Each row is a point. Before rounding, the points of a table are all equally far from one centre. They may lie mostly on one side of it. Write the centre, to within rounding.

Points (8 x 3):
[[-0.4  2.1  3.2]
 [ 7.0 -1.7 -4.7]
 [ 1.5 -3.8 -1.4]
 [ 7.4 -3.4 -2.3]
 [ 2.0 -3.3 -3.1]
 [-1.5  1.0 -0.4]
 [ 4.7 -4.7 -0.1]
 [ 1.3 -3.8 -0.3]]
Centre: [ 4.5  1.3 -0.2]

Points:
[[ 2.8 -2.8 -5.5  5.0  3.4 -2.9  1.8 -0.7]
 [-2.2  2.4 -2.9  0.5  4.3 -5.2  1.7 -5.7]
 [ 3.0  2.7 -1.9  1.8  2.1 -4.8  1.9 -5.9]
 [ 2.9  2.6 -3.1 -0.8  6.6 -1.1  2.1 -4.2]
 [-0.3 -0.6 -6.7  2.1  4.4  3.2 -0.8 -3.5]
 [-0.2  0.6 -5.7  0.6 -0.2 -0.6  3.2 -6.7]
 [ 1.7 -2.8 -4.1  2.3  3.6 -3.0  6.1  0.1]
 [ 1.9 -1.1 -2.5  3.4  5.3 -1.8 -1.1 -5.0]
 [-1.5  3.1 -3.3 -1.9  2.6  0.1 -4.9 -4.5]
 [-0.5  4.8 -1.6 -3.3  3.2 -5.0  3.2 -3.6]
 [ 1.8 -0.1 -9.1  3.9  0.2 -2.7  0.0  1.1]]
Centre: [-0.7  1.9 -1.8  1.3  0.9 -0.6  0.9  0.5]

Points (17 x 14):
[[-1.8 -3.3 -0.9 -2.8  5.4 -4.1 -8.2  2.8  3.0  0.7  0.6 -0.8 -0.5  3.1]
 [-3.5  0.8  2.8  1.6  3.3 -1.5 -7.4  4.1  0.8 -0.2  1.1 -5.9 -1.7  2.0]
 [ 1.8 -0.6 -3.9  2.4  4.1 -4.9 -4.8  2.1  0.3 -1.3  3.3 -4.8 -0.5  1.7]
 [-4.7  3.5  2.2  1.6  5.3 -3.1 -7.2  1.7 -0.2  1.9  2.6  0.7 -4.9 -2.2]
 [ 1.7  4.5  2.0  0.1  0.6 -4.8 -8.6 -1.9 -1.9  4.5  3.3 -4.0 -1.7 -0.3]
 [-1.0 -1.1 -1.2 -3.0 -0.3 -5.8 -8.4  1.4  1.0 -1.6  1.2  2.1 -4.6  0.9]
 [ 3.8  1.3  1.6 -0.6 -1.3 -7.9 -5.1  0.3  0.8  1.0  0.4 -0.5 -1.4 -4.0]
 [-1.6  2.5 -3.3 -0.3  3.5 -3.2 -6.8  1.5 -1.8 -4.2 -0.6 -4.2  1.8 -4.0]
 [-0.3  2.4 -0.6  3.6  4.6 -5.4 -8.9 -0.2 -0.5 -1.3  0.4 -0.9  2.1  2.6]
 [ 1.2  1.1  0.9  0.0  2.9 -3.9 -7.4  5.9 -1.0 -0.3  0.3 -2.5  2.3  4.3]
 [-1.0  1.5  0.6  1.2  4.4 -6.5 -3.2  1.7  3.9 -1.5  0.2  0.5 -0.1 -5.4]
 [ 1.0  4.3 -1.7  0.8  4.2 -4.9 -7.5  4.0  0.2  0.6  3.4  1.3 -4.6 -2.6]
 [-2.8  2.6  1.0 -2.5  4.3 -6.8 -6.2  0.2  4.2 -0.8  3.4  2.0 -3.6 -0.8]
 [-0.9 -0.4 -0.4  0.4  5.3 -3.0 -5.8  6.0  2.2 -0.8  3.1  3.0 -0.6  2.4]
 [-2.1  0.0 -0.4 -1.5  4.6 -7.0 -3.5 -0.3  2.0 -2.6  0.4 -3.5 -3.2  2.9]
 [ 0.0  0.5  2.7  3.4  4.8 -3.4 -9.0  0.3  1.3  2.9  3.6  1.9 -2.9 -0.4]
 [-1.6 -1.5 -1.7 -1.3  5.4 -5.5 -8.4  1.3  0.0  0.6  7.1 -0.2 -1.6  0.2]]
Centre: [-0.5  1.3  0.2 -1.3  2.0 -1.9 -4.6  0.4 -0.2  0.8  1.7 -0.8 -0.1 -0.6]
